Every row gives one point. Each copy is the shape, with its points in the same order, turned, moved and blurred by noise. Some copies are also mirrored. Which?

Shape, 6 rows:
[[ 0.28  0.22 -0.07]
 [-0.55 -0.32  0.35]
 [-0.08  0.28  0.08]
 [ 0.10 -0.27  0.34]
 [ 0.21  0.16  0.03]
 [-0.31 -0.32 -0.14]]
Copy 1, 6 rows:
[[ 0.20  0.14 -0.07]
 [-0.51 -0.59  0.08]
 [-0.18  0.07 -0.02]
 [ 0.09 -0.42  0.21]
 [ 0.22  0.06 -0.01]
 [-0.22 -0.42 -0.36]]
Copy 1 is: only turned
Copy 2 (6 x 3):
[[ 0.32  0.34  0.11]
 [-0.49 -0.40  0.13]
 [-0.09  0.30  0.13]
 [ 0.11 -0.25  0.35]
 [ 0.21  0.24  0.16]
 [-0.13 -0.26 -0.25]]
Copy 2 is: only turned
Copy 3:
[[ 0.04  0.42  0.30]
 [ 0.16 -0.48 -0.32]
 [ 0.24  0.24  0.07]
 [ 0.00 -0.28  0.39]
 [ 0.09  0.30  0.28]
 [-0.23 -0.07 -0.21]]
Copy 3 is: mirrored

Shape:
[[ 0.18 -0.50 -0.50 -0.40]
 [-0.30  0.14  0.25  0.14]
 [ 0.23  0.05 -0.36 -0.17]
 [ 0.15  0.03  0.12  0.19]
 [-0.13  0.04  0.10 -0.25]
 [ 0.22 -0.19 -0.27  0.23]
 [-0.02 -0.16 -0.52 -0.29]]
Copy 1, 7 rows:
[[ 0.40 -0.13 -0.70 -0.42]
 [-0.30  0.05  0.16  0.08]
 [ 0.32  0.29 -0.36 -0.12]
 [ 0.17  0.05  0.10  0.15]
 [-0.10  0.11 -0.03 -0.30]
 [ 0.35 -0.03 -0.31  0.22]
 [ 0.16  0.14 -0.64 -0.25]]
Copy 1 is: only turned
Copy 2:
[[-0.49 -0.35 -0.59 -0.13]
 [ 0.18  0.11  0.32 -0.25]
 [-0.23  0.07 -0.39  0.05]
 [ 0.00 -0.04  0.19  0.17]
 [-0.16  0.11  0.13 -0.28]
 [-0.01 -0.25 -0.25  0.22]
 [-0.19 -0.04 -0.54 -0.21]]
Copy 2 is: mirrored
Copy 3, 7 rows:
[[-0.18 -0.64 -0.41 -0.14]
 [-0.31  0.22  0.34  0.18]
 [-0.10 -0.06 -0.40  0.00]
 [ 0.06  0.10  0.14  0.13]
 [-0.35  0.00  0.12 -0.13]
 [ 0.10 -0.21 -0.14  0.32]
 [-0.32 -0.32 -0.42  0.03]]
Copy 3 is: only turned

Shape:
[[-0.03  0.07 -0.34  0.28  0.04  0.01]
 [ 0.21  0.26  0.18 -0.16 -0.53 -0.43]
 [-0.22  0.14 -0.23 -0.28  0.44 -0.53]
 [ 0.24 -0.24  0.24 -0.18  0.28  0.20]
 [ 0.11  0.15  0.30 -0.03  0.33 -0.19]
 [-0.01 -0.18  0.09 -0.23 -0.25  0.07]
 [ 0.19  0.06  0.04 -0.05 -0.45  0.22]
 [-0.03 -0.56  0.04  0.10 -0.43  0.35]
 [-0.23 -0.07  0.35  0.20 -0.15 -0.45]
 [ 0.00  0.00 -0.03 -0.57 -0.43  0.14]
 [-0.06  0.24 -0.03  0.08  0.21  0.42]
 [-0.39  0.30  0.19 -0.05  0.35  0.03]]
Copy 1, 12 rows:
[[ 0.04  0.00 -0.49  0.26  0.01  0.07]
 [-0.03  0.25 -0.02  0.01 -0.74 -0.34]
 [-0.37  0.15 -0.21  0.17  0.29 -0.60]
 [ 0.16 -0.10  0.16 -0.32  0.22  0.02]
 [-0.02  0.07  0.28  0.15  0.09 -0.20]
 [-0.12 -0.02 -0.14 -0.37 -0.23  0.02]
 [ 0.14  0.17 -0.20 -0.22 -0.45  0.20]
 [ 0.07 -0.43 -0.34 -0.45 -0.32  0.36]
 [-0.31 -0.32  0.09  0.21 -0.38 -0.19]
 [-0.18  0.34 -0.24 -0.58 -0.34 -0.01]
 [ 0.00  0.22 -0.12  0.09  0.22  0.39]
 [-0.45  0.16  0.12  0.22  0.21  0.10]]
Copy 1 is: only turned
Copy 2, 12 rows:
[[-0.32  0.00 -0.02  0.23 -0.35  0.21]
 [ 0.33  0.00 -0.11 -0.49 -0.40 -0.04]
 [-0.58 -0.35  0.30 -0.40 -0.16 -0.08]
 [ 0.08 -0.17  0.25  0.08  0.41  0.28]
 [-0.06  0.03  0.43 -0.12  0.12 -0.07]
 [ 0.10 -0.20 -0.26 -0.10  0.12  0.14]
 [ 0.29  0.11 -0.31 -0.05 -0.09  0.30]
 [ 0.24 -0.24 -0.53  0.36  0.11  0.23]
 [ 0.12 -0.21  0.05  0.02 -0.16 -0.48]
 [ 0.04 -0.07 -0.48 -0.45  0.17  0.32]
 [-0.32  0.32  0.01  0.23  0.15  0.22]
 [-0.46  0.19  0.11 -0.05  0.18 -0.22]]
Copy 2 is: mirrored
Copy 3, 12 rows:
[[ 0.02  0.11 -0.10  0.25  0.07  0.05]
 [-0.20 -0.20 -0.09 -0.15 -0.80 -0.02]
 [-0.50 -0.30 -0.49 -0.19  0.21  0.12]
 [ 0.33 -0.23  0.12 -0.45  0.12  0.17]
 [-0.10 -0.47  0.07 -0.19 -0.01  0.32]
 [ 0.04  0.07  0.10 -0.40 -0.21 -0.12]
 [ 0.19  0.20  0.16 -0.16 -0.48  0.06]
 [ 0.37  0.28  0.38 -0.24 -0.11 -0.43]
 [-0.36 -0.39  0.27 -0.02 -0.21 -0.24]
 [-0.02  0.33 -0.09 -0.61 -0.46 -0.01]
 [ 0.06  0.19  0.19 -0.05  0.15  0.48]
 [-0.43 -0.09  0.22 -0.18  0.21  0.39]]
Copy 3 is: mirrored

Shape, 13 rows:
[[-0.26  0.08  0.28 -0.14  0.09  0.15 -0.01  0.26 -0.04]
 [ 0.03 -0.22  0.26  0.10  0.30  0.14  0.07  0.08 -0.21]
 [ 0.04 -0.09  0.14 -0.23 -0.03 -0.17  0.01  0.02 -0.24]
 [ 0.03 -0.20 -0.53  0.15 -0.32 -0.01  0.14  0.22 -0.25]
 [ 0.11  0.05  0.11  0.07  0.29 -0.14 -0.06 -0.08  0.13]
 [-0.26  0.08 -0.07 -0.07  0.21 -0.05  0.05 -0.03 -0.03]
 [ 0.10 -0.03  0.28 -0.09  0.27  0.79 -0.04 -0.09 -0.31]
 [-0.04 -0.11  0.19  0.35 -0.26  0.12  0.04 -0.54  0.08]
 [ 0.04 -0.51  0.32 -0.21  0.13 -0.15 -0.12  0.00  1.06]
 [ 0.15 -0.14 -0.24 -0.20  0.19 -0.05  0.03 -0.03 -0.24]
 [ 0.16  0.01  0.18 -0.05  0.19  0.10  0.10 -0.86 -0.23]
 [-0.56 -0.01  0.24  0.29 -0.11 -0.13 -0.89  0.21  0.31]
 [-0.34 -0.29 -0.06  0.03  0.05  0.01  0.07 -0.06 -0.25]]
Copy 1, 13 rows:
[[-0.26 -0.17  0.22  0.25  0.33 -0.08  0.00 -0.14  0.06]
 [-0.32  0.07  0.32 -0.08  0.31  0.17  0.09  0.00 -0.05]
 [ 0.02 -0.05  0.35 -0.11  0.15 -0.14  0.01 -0.15 -0.16]
 [-0.06 -0.13 -0.25 -0.25 -0.20  0.19 -0.01  0.10 -0.49]
 [-0.06  0.21  0.14 -0.16  0.21 -0.12 -0.10  0.13  0.22]
 [-0.31  0.00  0.02 -0.13  0.19 -0.15 -0.05 -0.15  0.10]
 [-0.19 -0.07  0.30 -0.04  0.56  0.74  0.08 -0.42  0.14]
 [-0.07  0.11  0.47 -0.16 -0.34  0.29  0.03 -0.04  0.38]
 [ 0.09 -0.30  0.29 -0.17  0.23 -0.31  0.26  0.72  0.82]
 [-0.03  0.03  0.09 -0.42  0.27 -0.03  0.05 -0.08 -0.23]
 [ 0.02  0.44  0.51 -0.54  0.00  0.23  0.08 -0.54  0.32]
 [-0.32 -0.44  0.38  0.30 -0.07 -0.19 -0.86  0.29  0.36]
 [-0.37 -0.12  0.18 -0.30  0.09  0.02 -0.01 -0.16 -0.14]]
Copy 1 is: mirrored
Copy 2:
[[-0.31  0.00  0.28 -0.14  0.15 -0.09  0.08  0.13 -0.19]
 [-0.20 -0.13  0.33  0.24  0.23  0.10  0.18 -0.04 -0.17]
 [ 0.07 -0.12  0.13  0.12  0.12 -0.20  0.02 -0.16 -0.35]
 [ 0.15 -0.28 -0.44  0.28 -0.07  0.22  0.12  0.16  0.01]
 [-0.05  0.16  0.24  0.19  0.26 -0.09 -0.08 -0.19  0.10]
 [-0.24  0.11 -0.05  0.03  0.26 -0.01  0.06 -0.13 -0.10]
 [-0.18 -0.16  0.60 -0.09  0.41  0.68  0.13 -0.09 -0.36]
 [-0.20  0.08  0.14  0.24 -0.29  0.35 -0.25 -0.45  0.07]
 [-0.35 -0.33  0.50 -0.37  0.06 -0.58 -0.27 -0.43  0.68]
 [ 0.18 -0.22 -0.04  0.15  0.42  0.00  0.01 -0.14 -0.20]
 [ 0.01  0.17  0.25  0.28  0.21  0.35 -0.21 -0.81 -0.30]
 [-0.83  0.05  0.17  0.04 -0.03 -0.28 -0.74  0.44  0.03]
 [-0.32 -0.17 -0.18  0.16  0.12  0.03  0.11 -0.17 -0.25]]
Copy 2 is: only turned
Copy 3 (13 x 9):
[[-0.27  0.24  0.06 -0.27 -0.20  0.12 -0.17  0.08 -0.11]
 [-0.15 -0.08  0.19 -0.04 -0.02  0.36  0.02  0.22 -0.39]
 [ 0.11 -0.02 -0.03 -0.27 -0.11  0.08  0.15 -0.02 -0.28]
 [ 0.29  0.28 -0.63  0.11 -0.20  0.25  0.17  0.31 -0.24]
 [ 0.04 -0.10  0.16  0.08  0.16  0.12 -0.07 -0.02  0.09]
 [-0.14  0.05 -0.19  0.05  0.01  0.06 -0.12 -0.08 -0.09]
 [-0.29  0.14  0.20 -0.26 -0.07  0.90 -0.06  0.04 -0.30]
 [ 0.09 -0.24  0.07  0.33 -0.56  0.43 -0.05 -0.13 -0.03]
 [-0.30 -0.57  0.26 -0.06 -0.14 -0.02  0.14  0.30  0.88]
 [ 0.15 -0.04 -0.33 -0.17  0.20  0.27  0.15 -0.06 -0.21]
 [ 0.02 -0.37  0.08  0.19 -0.11  0.55  0.05 -0.68 -0.23]
 [ 0.05 -0.08  0.04 -0.14 -0.41 -0.16 -0.97  0.40  0.25]
 [-0.21 -0.14 -0.34  0.03 -0.18  0.17 -0.08  0.11 -0.36]]
Copy 3 is: only turned
Copy 4:
[[-0.41 -0.10  0.31 -0.11  0.06  0.17 -0.20  0.30  0.05]
 [-0.11 -0.12  0.16 -0.05  0.47  0.11 -0.01  0.24  0.00]
 [ 0.10 -0.12  0.15 -0.22  0.04 -0.08 -0.05  0.15 -0.11]
 [ 0.25 -0.30 -0.35  0.17 -0.14 -0.02  0.21  0.42  0.22]
 [-0.05  0.00  0.09 -0.05  0.22 -0.02 -0.28 -0.09  0.08]
 [-0.30 -0.09 -0.17  0.06  0.09  0.02 -0.33  0.06 -0.02]
 [-0.12  0.01  0.07 -0.29  0.49  0.79 -0.12  0.40  0.02]
 [-0.14  0.33 -0.15 -0.06  0.10  0.23  0.39 -0.20  0.06]
 [-0.44 -0.18  0.42 -0.42 -0.04 -0.17 -0.16 -0.49  0.90]
 [ 0.32 -0.24 -0.17 -0.12  0.21 -0.06 -0.19  0.17 -0.04]
 [ 0.07  0.22 -0.21 -0.37  0.40  0.39  0.03 -0.43 -0.33]
 [-0.54  0.67  0.18 -0.07 -0.23 -0.29 -0.35  0.42  0.49]
 [-0.24 -0.10 -0.21 -0.20  0.19 -0.09  0.12  0.37  0.02]]
Copy 4 is: mirrored
